Each row is a point. Before rounding, the points of a table are all equally far from one centre. They may lie mostly on one side of it. Where is the centre, to within rounding?

Points:
[[ 2.58 -0.55]
 [ 2.17 -1.26]
 [-0.93  3.91]
 [-2.97  2.68]
 [ 1.67  3.21]
 [ 2.03 -1.43]]
Centre: [-0.40  0.72]

Points, 8 rows:
[[-0.19 -0.46  2.72 -3.41]
 [-0.25  1.85  2.98 -3.09]
 [-0.66 -0.28  2.97 -3.32]
 [-0.79  2.36  3.97 -1.96]
 [-0.36 -0.14  0.44 -4.11]
 [ 1.76  0.37  1.97 -3.23]
 [ 0.23  2.70  1.85 -3.22]
 [ 2.22  0.86  4.07 -0.95]]
Centre: [-0.63  0.36  0.24  1.06]

Points, 9 rows:
[[-0.23  0.27  3.03  4.71 -0.66  0.69]
 [ 2.68  0.14  3.05  2.26 -3.40 -1.37]
 [ 2.23 -0.26  0.81  4.03 -2.99 -1.96]
 [ 4.28  1.23  0.95  0.54 -2.38 -1.04]
 [ 2.34  1.89  1.27  3.53 -3.47 -0.54]
 [-0.11  1.70  2.62  3.81 -1.36 -2.31]
 [ 3.10  2.43  3.00  2.03 -0.13 -0.97]
 [ 3.33  1.89  2.06  1.91  0.17 -2.24]
 [ 1.37  0.74  1.49  0.94 -0.38 -4.09]]
Centre: [ 0.67  0.11  0.79  1.31 -0.88 -0.06]

Points, 16 rows:
[[-0.34  1.73 -2.07 -3.58  2.81  0.09  0.95 -1.07  0.00]
 [ 1.16  1.94 -1.68 -2.49  2.85 -0.69 -4.11  0.33  1.08]
 [ 1.75 -0.80 -1.99 -4.15  2.20  1.95 -4.28 -0.63  0.18]
 [ 1.63  1.88 -2.86 -3.47  2.00  1.28 -2.92 -1.17 -0.35]
 [ 1.75 -0.90 -1.91 -3.48  3.88  1.24 -0.54 -1.63  0.55]
 [-0.65  1.04 -1.76 -1.99  3.80  2.30 -4.05 -0.78 -0.18]
 [ 2.36  0.67 -0.93 -2.76  2.42  2.70 -3.68  0.21 -0.19]
 [ 1.08  0.83 -2.44 -2.80  1.72  2.35 -3.64 -2.11 -0.94]
 [ 0.47  1.92 -2.18 -4.91  1.49  0.96 -2.15  1.34  1.60]
 [ 0.86  0.62  0.16 -1.47  4.83  1.00 -2.80  1.19 -0.34]
 [-0.01  3.12 -2.49 -2.14  3.13  0.38 -1.89  0.13 -2.03]
 [ 1.20  2.19 -1.62 -4.03  2.46  0.54 -2.98  0.73  0.14]
 [ 1.76  1.02 -2.91 -2.70  3.47  1.09 -4.62  2.25 -0.20]
 [ 0.56 -0.79 -3.69 -1.98  1.91  3.01 -5.46 -1.04 -0.38]
 [-0.19  2.60 -2.20 -2.49  3.35  0.75 -2.69 -0.80 -0.85]
 [ 3.51  1.62 -3.94 -1.26  2.64  0.06 -2.21 -0.21  0.57]]
Centre: [-0.46 -1.59 -2.68 -0.66  0.47  0.34 -1.32  1.46 -0.25]

Points:
[[ 4.86  0.20 -0.10  0.05 -3.86  3.32 -1.12  0.78 -2.35  0.43 -0.28]
 [ 3.27  1.04  0.44 -0.83 -2.27  0.03  0.92  2.58 -4.65 -0.03  0.52]
 [ 2.35 -0.14  1.62 -2.78 -0.73  3.24  0.48  2.63 -3.40 -0.54  1.00]
 [ 3.82 -2.91 -1.03 -1.34 -0.08  3.11  0.27  0.54 -1.86 -0.13  1.06]
 [ 2.51 -1.80  1.64  0.06 -3.87  4.33  1.66  2.10 -3.51 -0.42 -0.48]
 [ 4.23 -0.80  3.22 -2.13 -3.47  0.98  2.17 -0.88 -0.73 -1.09  0.69]
 [ 4.11 -1.40  3.55  0.32 -1.44  2.57  2.58  0.47 -2.73 -1.06  2.11]
 [ 1.40 -1.03  0.52 -1.45 -4.16  4.14 -0.12  2.84 -2.79  1.19  1.54]
 [ 4.67 -0.36  1.21 -0.31 -2.10  3.36  2.21  0.09 -2.74 -1.31  2.01]
 [ 3.95  0.62  1.81 -1.94 -3.46  1.60  0.49  1.89 -3.57 -0.85  0.02]
 [ 3.44 -1.74  1.07 -0.07 -2.26  3.30  2.48 -2.30 -3.23 -1.51  0.00]
 [ 2.35  0.67  0.77 -2.67 -1.70  2.56 -0.35  1.52 -3.86 -0.99 -1.86]
 [ 2.78 -1.18  1.96 -3.30 -3.95  3.54 -0.06  0.32 -1.46  0.66  0.48]
 [ 1.24 -0.14  2.42 -0.46 -3.69  5.95 -1.81  1.96 -0.72 -0.57 -0.31]
 [ 4.63  1.76  0.07 -0.19 -2.62  2.63  2.29 -1.90 -1.34  0.55  0.75]]
Centre: [ 0.25 -0.20  1.12  1.02 -1.73  1.10  0.12  0.20 -0.51 -0.36  0.36]

Points:
[[-1.44 -0.80  0.10  2.95 -1.17 -2.37 -1.98  3.90  0.80 -1.59 -3.08 -1.17
  -0.68  1.30]
 [ 0.28  0.72 -1.11  2.34 -1.81 -0.50 -1.02  2.36 -0.29 -3.92 -4.83 -2.26
  -0.58  2.76]
 [ 5.00 -0.26 -2.79  1.38 -2.11  0.04  0.56  2.01 -0.39 -2.22 -4.71  1.46
  -1.13 -0.51]
 [ 1.11  0.06 -2.31  3.67 -2.29 -2.10 -0.21  3.63  0.09 -3.46 -3.77 -1.57
   0.91  0.57]
 [ 0.32 -1.09 -1.14  2.04 -1.40 -0.77  2.85  2.47  1.97 -3.65 -4.35 -1.79
   0.65  2.39]
 [ 3.40 -0.50 -1.52  2.19 -0.76 -0.27 -1.84  3.73 -0.54 -4.94 -3.19 -0.21
  -0.92  2.06]
 [ 1.11  1.80 -3.24  1.97  0.95  0.83  0.23  2.37  2.23 -2.92 -0.99  0.61
   0.51  2.14]
 [ 2.92 -0.47 -0.02  2.43 -1.00 -2.24 -1.34  2.41  0.72 -4.80 -4.09 -2.31
   1.50  2.21]
 [ 0.69  0.45 -0.70  2.76 -0.79 -1.97 -0.30  2.76  0.02 -3.39 -5.84 -2.12
   1.14  0.99]
 [ 0.83  0.64 -1.12  1.35 -0.18 -0.93 -0.80  4.15  2.40 -2.85 -4.53  1.28
  -0.36  1.54]
 [ 2.11 -2.56 -0.02  2.33 -0.25 -1.86 -0.89  3.65  1.30 -3.98 -4.50 -1.35
   0.17  1.89]
 [ 3.35  0.75 -0.88  1.05  1.90 -0.93 -0.51  1.84  2.08 -4.54 -4.18 -2.27
   0.70  1.53]
 [ 1.69 -1.61  1.37  1.98  0.79 -2.31 -1.50  2.56  1.37 -3.76 -2.31  1.39
  -0.42  3.55]
 [ 3.52  1.46 -0.71  2.35 -0.65 -2.18 -0.76  5.16  2.34 -2.57 -0.82 -0.65
  -1.06  1.66]
 [ 3.05  0.22 -0.60  1.04 -0.47  0.30 -0.39  3.09  0.45 -3.37 -5.94 -2.23
  -2.12  0.36]
 [ 0.74  0.75 -0.43  3.80 -1.17 -1.06 -1.64  2.55  1.37 -2.95 -3.13 -2.68
  -0.63  2.73]
 [ 3.10  2.20 -0.58 -1.18  0.25 -0.98 -0.64  2.70  1.00 -4.09 -3.98 -1.58
  -2.58  2.70]
 [-0.31  0.45 -1.76  1.06 -2.48 -1.76 -0.86  0.64  0.29 -4.33 -4.84 -2.55
   0.13  0.97]
 [ 2.08 -2.25  0.36  2.06 -1.05  1.11  1.81  1.44  2.69 -3.18 -4.51 -0.01
   0.36  1.91]
 [ 1.19  0.80 -1.17  3.28 -0.80 -0.98 -1.01  2.68  0.56 -2.88 -5.13 -1.13
  -1.45  2.62]
 [ 0.78 -0.41 -1.63  0.77 -0.33  1.42 -0.01  1.60  3.51 -2.52 -3.75 -2.57
  -1.60  1.68]]
Centre: [ 2.04 -0.27 -0.15 -0.04 -0.63 -1.13  0.53  1.30 -0.57 -1.07 -1.45 -0.82
  0.03  0.78]

Points, 22 rows:
[[ 0.72  2.88  4.23 -1.72  3.57  1.30  1.55  2.11 -1.40  0.10  0.52 -0.26
  -2.99  2.48 -3.52  0.39  1.03 -2.37]
 [-1.16  1.57  4.71 -0.21  3.02  2.43  1.12  3.59  0.29  1.04 -0.86 -0.93
  -0.08  1.58 -2.84  1.83 -0.59 -0.63]
 [-0.92  0.56  4.18  2.50  4.19  0.83 -0.89  2.33  0.19  1.23 -0.17  0.42
  -0.41  1.74 -6.16 -2.17  1.11 -2.58]
 [ 0.34  4.25  2.05  2.25  4.35  2.67  3.37  2.08 -0.72  0.88  1.61  0.21
  -0.77 -0.06 -5.10 -0.66  1.76 -3.65]
 [ 1.13  3.67  3.73  2.16  2.29  3.46 -0.27  2.03  0.67 -0.12 -0.11  1.48
  -2.95 -0.03 -3.95 -0.60  0.84 -1.59]
 [ 0.53  0.76  3.13  0.17  5.56  0.94  2.86  1.23 -0.96 -0.16  1.12 -1.31
  -1.12 -0.34 -3.22 -2.71 -1.37 -0.65]
 [ 0.98  1.77  4.56  0.10  3.83  1.49  0.23  3.41 -0.60  0.62 -1.44 -0.43
  -0.09  2.16 -2.06 -2.06  0.30 -1.24]
 [-0.38  2.36  4.51  1.76  3.54  3.15  1.75  1.26 -0.88 -0.15  0.76  0.88
  -3.07  1.15 -3.92 -0.93 -0.15 -1.37]
 [-0.22  1.63  4.11  1.10  2.35  0.43  2.57  4.33  0.35  0.37  1.32  0.83
  -3.65  0.95 -2.83 -0.49  1.21 -1.72]
 [ 3.21  2.40  2.85  1.96  5.12  0.86  1.53  2.40  0.88  1.69 -1.05  0.92
  -1.98  2.70 -4.43 -0.74 -0.61 -0.57]
 [ 1.69  1.25  5.25  1.45  5.50  0.44  1.09  0.03  0.92  0.89  0.15 -0.61
   0.00  0.49 -2.19 -0.35 -0.34 -1.14]
 [ 1.96  1.93  4.74  1.15  3.52  0.21  2.21  1.86 -0.41  1.37 -2.53  1.17
  -0.22  1.52 -3.50  0.63  1.63 -3.55]
 [-1.15  1.25  3.79  1.11  3.50  3.51  1.56  0.96 -0.26  0.62  0.98  0.29
  -1.34  2.45 -2.65 -2.79  0.46 -3.04]
 [ 0.60  1.79  2.84 -0.10  3.55  1.91  1.80  0.32  0.29  2.58  1.19  1.19
  -0.91 -0.97 -3.51 -2.11  0.08  0.40]
 [ 0.31  1.74  2.21  1.41  5.13 -0.55 -1.24  2.28 -0.64  1.45  1.80 -0.75
  -2.29  2.25 -2.82 -1.13  2.61 -2.79]
 [ 0.39  2.93  3.54  1.37  5.03  2.13  0.68  3.39 -0.43  1.24  1.42 -0.15
  -1.46  1.42 -4.56 -1.23  0.83 -2.69]
 [ 0.45  1.95  3.25  0.21  3.39  1.29 -0.79  2.36 -0.04  0.10 -0.07  1.98
  -3.37  4.02 -2.91 -0.94  1.08 -1.27]
 [ 1.34  2.01  0.90  2.49  4.58  1.70  1.00  3.41 -0.69  3.64  0.36 -0.01
  -1.12  1.17 -3.37 -0.50  1.94 -0.05]
 [ 2.57  1.05  3.22 -0.37  3.87 -1.00  1.10  3.43 -0.09  1.38 -0.92  1.93
  -0.63  0.76 -4.15 -1.66 -0.15 -2.01]
 [ 1.56  2.41  3.95  1.74  0.33  2.92  2.17  3.85  1.45 -0.21 -0.37  0.44
  -2.97  1.52 -2.38 -0.96  1.03 -2.91]
 [-0.42  2.67  4.64  1.75  2.96  0.94  1.88  3.58  1.74  0.08  1.11 -0.69
  -2.38 -0.78 -5.46 -1.41 -0.30 -0.17]
 [ 0.47  2.99  2.86  3.45  4.86  4.33  1.82  2.04 -0.59 -0.62 -0.03  0.76
  -1.41  1.40 -2.55 -0.55  0.47 -1.30]]
Centre: [ 0.51  1.10  0.22  1.24  1.70  0.32  1.58  0.75  1.15 -1.53 -0.07 -1.05
  0.04  1.60 -4.26  0.14  1.39 -1.14]

Points (31 x 24):
[[-3.69  0.74  0.66  0.26  0.32 -0.08  4.05 -3.02 -2.90 -0.21 -1.91 -0.97
  -3.55 -1.76  0.31  0.62 -3.03  0.76 -0.78  1.82 -0.14  0.97 -0.43  6.25]
 [-5.80  0.23  2.28 -1.12  0.07 -1.32  2.30 -2.76 -0.78 -0.94 -0.98 -0.60
  -2.47 -3.04  1.32  1.41 -2.06  1.07 -0.52  0.77 -0.32  1.21 -2.15  5.29]
 [-4.74  1.27  1.95  0.40  0.70  1.76  0.43 -1.66 -3.57  0.33 -1.95 -0.55
  -2.81 -3.31  1.20  1.97 -3.99  1.71  0.64  2.74  0.12 -0.87 -0.66  4.58]
 [-3.22  1.74  2.91 -0.74 -0.06 -1.52  4.26 -2.68 -2.34 -0.96 -0.36  0.06
  -2.60 -1.58  0.72  0.51 -3.83 -0.83 -0.10  1.59 -0.82  1.49 -1.20  3.89]
 [-3.77  1.78  1.48 -0.46  0.26 -0.87  2.27 -3.16 -0.97 -1.11 -2.10 -1.35
  -4.41 -2.66  0.20  0.41 -2.01  1.01 -0.65  1.18 -1.35 -0.93 -0.85  5.70]
 [-4.60 -1.07  1.71 -1.40  2.23 -1.61  0.88 -1.73 -0.99 -1.60 -1.37 -1.21
  -3.48 -1.45  0.35  0.41 -3.15  1.46 -0.79  1.60 -0.10  1.23 -2.50  5.22]
 [-3.27 -0.53 -0.01 -1.19  2.07 -0.80  2.28 -4.16 -1.89  0.25 -1.49 -2.24
  -2.68 -2.53 -1.14 -0.06 -2.41 -1.25 -0.15  2.31 -0.23 -0.10 -3.13  4.47]
 [-3.89  0.50  2.65 -1.37  2.40  0.11  2.89 -3.10 -2.23  0.18 -3.45 -1.80
  -2.32 -3.86  1.97  1.00 -2.87  1.15 -0.47  1.57 -0.18  0.15 -3.21  4.48]
 [-4.67 -0.25  2.63  0.67  1.04  1.67  1.35 -2.39 -2.07 -1.43 -0.59 -2.28
  -3.12 -3.56  0.51  1.67 -2.38  1.67 -0.64  0.56 -0.11 -0.37 -2.41  6.10]
 [-4.02  0.61  0.71  0.46  1.60  0.05  2.18 -3.89 -1.56 -1.81  0.01 -2.04
  -2.64 -4.46  0.80  0.27 -3.15  1.17 -1.94  0.88  0.24 -0.79 -1.07  2.86]
 [-3.91  0.42  1.09 -0.20  2.22 -0.78  0.15 -2.25 -2.29 -0.42 -0.97 -1.52
  -1.02 -2.37  1.89  1.33 -3.66  1.07 -2.88  2.61 -1.56 -1.96 -1.53  6.46]
 [-3.40  1.36  2.81 -0.18  0.17 -0.98  2.43 -3.28 -2.90  0.81 -0.80 -3.48
  -2.96 -3.60 -0.40  0.29 -1.64 -0.37 -0.97  1.16  0.08  0.13 -3.68  5.13]
 [-5.75  1.70  0.69  0.47  0.35  1.70  2.06 -1.54 -1.18  0.47 -0.98 -0.84
  -2.63 -3.05  0.68  0.59 -3.90  0.89 -1.14  2.29 -0.48 -0.92 -1.85  3.71]
 [-3.31 -0.01  1.95  0.75  0.13  0.39  1.72 -3.92 -0.46 -1.39 -0.92 -0.45
  -4.29 -2.37  0.19  0.96 -2.55  2.55 -0.69  2.42 -1.49 -1.08 -0.71  4.51]
 [-4.22  0.14  0.92 -1.68  0.38  0.72  2.60 -2.16 -2.82  0.80  0.34 -1.03
  -3.63 -2.96  1.24  0.45 -4.08  1.79  0.72  1.33 -0.81 -1.09 -0.27  3.29]
 [-5.64  0.09  2.36  2.16  1.52  0.55  1.75 -3.91 -1.68 -1.08 -1.71 -1.53
  -0.44 -2.60  1.79 -0.47 -3.23  1.28 -2.14  2.47  0.07  0.21 -1.83  5.30]
 [-4.28  0.40  2.04 -1.11  1.41  1.13  2.04 -2.64 -0.94 -0.85 -1.83  0.33
  -2.62 -2.22  0.13  0.88 -0.15  2.71 -2.87  0.14 -0.26 -0.30 -1.54  5.00]
 [-5.34  0.74  2.06 -0.11 -0.17 -1.93  0.42 -0.90 -2.19 -0.63 -0.90 -0.49
  -3.36 -1.13  0.02  1.26 -3.06  1.72 -0.31  0.77  0.03 -1.55  0.14  6.11]
 [-5.47 -1.16  3.47 -0.07  2.05 -0.04  1.58 -3.25 -2.74 -0.94 -0.17 -2.01
  -2.69 -2.52  0.31  1.61 -2.24  2.85 -0.64  2.69 -1.10 -0.45 -0.49  4.64]
 [-2.36  2.12  3.79 -1.44  0.89  0.07  1.34 -3.66 -2.31 -0.72 -1.64 -0.82
  -2.92 -1.83  0.97  2.54 -3.56  1.02  0.09  1.92 -1.26 -2.07 -1.25  4.68]
 [-4.98  1.38  1.60 -0.60  1.51 -0.28  2.53 -3.51 -0.27 -0.44 -3.08 -0.22
  -1.83 -1.15  1.05 -0.73 -2.24  0.39 -0.63  3.10 -0.98 -0.35 -1.74  5.72]
 [-2.98  3.13  2.61 -0.03  1.43 -0.96  2.57 -2.52 -1.96 -0.63 -1.20 -1.06
  -4.03 -1.80 -0.05  2.92 -2.70  1.09 -1.52  1.58  1.89  0.32 -0.61  3.70]
 [-3.95  0.28  0.03 -0.84  2.34  1.09  2.06 -1.49 -0.54  1.48 -1.58  0.02
  -4.01 -2.76  0.75 -1.73 -3.04  0.27  0.59  1.99 -0.10 -0.09  0.88  4.74]
 [-4.30  1.21  0.36 -0.61 -0.23  0.37  1.27 -2.43 -0.75 -0.81 -1.61 -2.01
  -2.55 -2.88  0.55  2.29 -2.29  1.52  0.48  2.98  1.37 -0.44 -1.35  5.78]
 [-4.87  1.62  1.27  0.15  2.21 -1.01  2.96 -3.01 -2.11  0.36 -1.53 -1.95
  -2.68 -2.74  1.37  1.47 -4.42  1.93 -0.65  2.08  0.14  0.26  1.57  4.21]
 [-3.59  1.16  0.14 -1.76  1.61  0.34  1.36 -4.23 -1.27 -0.54 -2.46 -0.99
  -2.54 -1.91  0.39  0.12 -2.16  1.49 -1.41  2.89  1.36 -0.60 -0.48  4.62]
 [-4.39  1.71  1.32 -0.60  0.89  0.61  1.77 -4.05 -2.56 -1.37  0.61 -0.83
  -2.19 -1.62  0.54  1.92 -2.63  1.01 -0.98 -0.15 -0.20  0.44 -2.30  5.46]
 [-4.82  0.41  1.06  0.57  0.88  0.53  2.13 -2.54 -1.97 -2.27 -1.00  0.27
  -3.07 -1.59  0.29  1.15 -2.93  1.36 -0.43  1.58 -1.67 -0.49  0.04  5.96]
 [-4.24 -1.47  1.48 -2.40  0.74  0.51  1.78 -2.46 -1.12  0.47 -0.58 -0.63
  -2.92 -2.46  0.82 -0.96 -3.31  1.44 -1.61  2.44  0.26 -1.52 -0.62  3.08]
 [-4.77  1.18  1.44 -1.14  1.44 -0.56  1.24 -2.57 -2.78 -1.58 -1.03 -0.04
  -2.09 -1.58  0.53  1.04 -3.81  0.30 -2.09  0.77  0.63 -0.15 -0.07  5.66]
 [-4.97  0.88  2.50 -1.04  1.86  0.00  2.67 -2.81 -1.59 -0.65 -0.37 -1.45
  -3.05 -0.66  0.83  0.69 -3.55  1.95 -1.49  1.56  0.45 -0.58 -1.15  5.65]]
Centre: [-1.89 -0.16  1.98  1.41  1.43 -0.33  0.88 -1.25 -1.53  1.05 -1.23 -1.76
 -0.56 -0.89  1.41  0.84 -0.86  0.12  0.11  0.67 -0.49  0.07 -0.39  2.94]
